Rows are points. Each copy is the shape, with its points in the same order, stretched, turned, moved and blurred by noise. Is it also mirrored, or only turned?
In the rows, 128 means zero.

Shape, 7 rows:
[[158 102]
 [167  88]
 [ 52  90]
 [140 135]
 [169 102]
 [121 139]
 [141 184]]
Copy 1 (7 x 2):
[[152 116]
 [166 111]
 [ 75  49]
 [118 134]
 [161 125]
 [102 125]
 [ 94 172]]
Copy 1 is: only turned
Copy 2, 7 rows:
[[102 164]
 [ 74 175]
 [129  35]
 [137 157]
 [104 189]
 [148 132]
 [173 182]]
Copy 2 is: mirrored
Copy 3:
[[ 96 119]
 [ 86 106]
 [185  99]
 [112 144]
 [ 88 120]
 [133 149]
 [117 187]]
Copy 3 is: mirrored
Copy 4:
[[166 146]
 [179 162]
 [213  24]
 [127 114]
 [161 161]
 [128  90]
 [ 66  99]]
Copy 4 is: only turned

Shape:
[[175 191 101 129]
 [127 121 162  84]
 [ 72 172 107 221]
 [118  88 128 165]
 [180 103 115  93]
 [131  88 173 147]
 [101 117 148  82]
 [133 162 189 126]
 [ 89  94 128 113]]
Copy 1, 9 rows:
[[127  94  36 137]
 [138 117 149  86]
 [ 54 209  58 170]
 [106 155 142 151]
 [162  83 126 132]
 [ 90 132 172 111]
 [159 139 139  84]
 [ 91 124 109  92]
 [151 154 143 111]]
Copy 1 is: mirrored
Copy 2 (9 x 4):
[[ 94 131  32 163]
 [104 116 115  83]
 [ 86 106 168 245]
 [134 131 160 158]
 [142 131  69 102]
 [123 168 168 118]
 [103  94 125  88]
 [ 70 151 127 114]
 [127  88 141 125]]
Copy 2 is: only turned
Copy 3, 9 rows:
[[137 121 186 170]
 [151 155 122  68]
 [ 75  45 147 164]
 [ 98 132  95 136]
 [153 174 117 137]
 [ 92 168 103  79]
 [160 130 111  68]
 [108 153 169  55]
 [144 118  90 102]]
Copy 3 is: mirrored
Copy 4 (9 x 4):
[[107 155 107  62]
 [143 124 175 126]
 [  7 175  49 161]
 [112  90  91 170]
 [164  78 127  97]
 [152 111 127 177]
 [125 116 172 125]
 [136 189 151 141]
 [100  89 138 151]]
Copy 4 is: only turned

Shape (11 x 6):
[[143  86 164 166 131 138]
 [126 115 108 132 134 152]
 [133 163  92 135  91 162]
 [124 170 194 126  28 131]
 [128 174  51 183 123 134]
 [166 120 106 127 140 114]
 [122 104 107 131 154 103]
 [115 117 123 142  87 112]
 [118 133 129 163 166  88]
 [ 95 170  98 153 101 138]
 [137 123 162 119 109 132]]
Copy 1:
[[123 102 202 161 148 144]
 [ 99 125 113 126 125 148]
 [ 96 107  46 155 127 103]
 [182  74  99 215 217  59]
 [ 34 171  59 158 119  79]
 [122 143 141 121  82 101]
 [108 166 147 100 130 128]
 [117 118 123 123 182  90]
 [ 92 200 168 161 143 116]
 [ 79 150  54 165 177 103]
 [156 110 143 160 147 121]]
Copy 1 is: mirrored
Copy 2:
[[ 82 119 168 127  89 103]
 [132 125 135 145 110 148]
 [133 106 104 169 145 134]
 [ 14 120  41 149 166  82]
 [212 112 131 156 116  81]
 [144 132 175 117 139 143]
 [155 150 151  96  97 137]
 [ 98 119 101 103 123  99]
 [157 166 155 107  79  84]
 [150 128  82 157 113  90]
 [ 74 141 124 136 127 128]]
Copy 2 is: mirrored
Copy 3, 11 rows:
[[185  71 148 131  98 169]
 [159 115 130 121 136 121]
 [137 102 152 178 173 103]
 [126  78 233 203 183 220]
 [115  73  67 197 156  69]
 [130 124 122 136  89 101]
 [125 116  93  98 109 131]
 [117  70 145 142 138 153]
 [124 100  66 132 115 162]
 [120  84 110 171 190 133]
 [151 115 175 136 128 181]]
Copy 3 is: mirrored
Copy 4, 11 rows:
[[128  86 108 162 167 131]
 [104 105 102  97 138 126]
 [135  94 156  76 129 112]
 [146 132 249 153 154 120]
 [176  80 141  80  87  72]
 [139 121 106 100 168  99]
 [112 134  85 111 131 102]
 [109 116 145 129 138  79]
 [163 139 112 140 106 103]
 [134 114 160  97  82  98]
 [122 124 148 130 165 132]]
Copy 4 is: only turned

Shape, 11 rows:
[[144  95  84 129 136  98 167 105]
 [ 95 129 143 112  67 165 186 147]
 [135 191 133  98 178  98  81  88]
 [104 122  97 197 171 138  46 183]
 [181 144 109 145  91  95 144 132]
 [119 130  66 152 143 213 112 169]
 [133 100 144  84  87 144 151 162]
 [157 111 148 117  71 125 136 107]
 [174  91  72 104  59  51 152 139]
 [ 76 152 139  96  91 147 132 129]
 [104 153 129 133 179 126 109 176]]
Copy 1:
[[181 128 118 115 143 124 152 108]
 [131 162 182  78 114  89 100 117]
 [ 62  88 113 209 168 137 145 149]
 [123  52 107 158  89  86  83 235]
 [130  92  84  93 110 137  97  89]
 [163 138 172 159  47  61 156 170]
 [113 173 136  96  99 115  85 116]
 [120 128 129  89 110 153 120 120]
 [187 117  86  85 131 158  48  43]
 [118 135 198 132 143  99  97 147]
 [ 81 107  99 171 137  72  98 189]]
Copy 1 is: mirrored
Copy 2 (11 x 8):
[[ 95 134  79 160 221 103 104 146]
 [141 185 170 229 164 132  66 105]
 [126 142 158  33 157  93 157 139]
 [ 98  75 141 102  47 133 141 168]
 [ 73 137 153 144 203 146  89 133]
 [121 142 163 162  71  96 117 228]
 [131 186 131 182 146 134  50  93]
 [129 178 146 171 179 184  86 102]
 [ 19 169  97 165 244 141  82 108]
 [138 178 171 172 134 122 121 112]
 [117 112 144  96  90  81 107 146]]
Copy 2 is: only turned

Shape:
[[ 67 138 129 121 159  89  93 103 177 143  82]
 [152 134  55  68 143 150 164  57 114  88 122]
 [ 73  54 131 137  65 160 114 121 161 184 178]
 [124 144 103  89 191 148 104 173 185  84 173]
 [123  80 150 183 121  87 164  58 164  66 146]
 [171 144  40 110 101  94 149 156 161  68 179]
 [170  91 131 134 143 126  54 141 199 152 143]
 [164 138 124 145  98 180 144 105 194 122 180]
 [140 178 109 118  88 187  53 103 100 198 168]
 [101 179 127  47 142 105 105 118 148 113  88]
 [106 152 105 113  83 181 128 148  99  72  61]
 [173  73 136 111 113 181  78 170 149 169 131]
 [ 56 177 154 165 163 159 155 147 138 198  59]
 [137  94 126 163  91 203 179 148  74 111  61]
 [ 75  96 147  61 147  72 141 129 117 184 142]]
Copy 1 (15 x 11):
[[ 91 133 141 171 125 132 205 146  85 154 173]
 [135 197  88 133 182  98 100 152 130 130 158]
 [131 112 157  52 108 105 130 118  88 212 154]
 [171 136  46 106  85  62 153 145 119 130 121]
 [128 128 162 145 126 126 108 175 152 140 233]
 [125 206  94 114  74  29 122 144 174 164 141]
 [166 117 108 152  92  61 163  59  83 175 193]
 [133 132  80  58  89 117  90  87 163 121 142]
 [149 185 128  67  90 109 111  35  59  87  99]
 [ 94 150 126 149 138 102 195 137 121  96 117]
 [ 53 124 139 130 133 100  76 169 106  98  73]
 [151 103 115 111 126  78  96  83  79 165 119]
 [103  91 149 140 144 198 153 158 104 132  72]
 [ 92  97 162 131 170 129  17 182 110 119  81]
 [151 141 194 129 165 109 199 160 107 199 126]]
Copy 1 is: mirrored
Copy 2, 15 rows:
[[ 99 140 126  90  77 141 117 113 203 143 120]
 [144 109 134 123 164  67 124 111 137  67 154]
 [218 121 178 110 102 182 162  94 132 178  98]
 [143  80 152 164 137 109 120 176 215 127 199]
 [181  83  86 128  97 119  72 129  94 150 121]
 [182  91 102 130 137  64 175 215 124 104 182]
 [202 137 114 167 121 154 135 147 222 143 113]
 [211 133 177 156 109 118 111 153 126 129 165]
 [164 180 203 177 125  94 171  92 140 171 105]
 [ 90 149 151  72 129  96 111 144 210 129 138]
 [ 73 110 178  91 138 110 123 180 141  88  71]
 [192 140 149 154 167 184 143 150 203 135  87]
 [ 44 179 185 112  85 203 109 123 159 151 139]
 [101 118 159 125 166 176 113 165  99  92  64]
 [142 135 119  77 155 165 143  92 177 194 149]]
Copy 2 is: mirrored
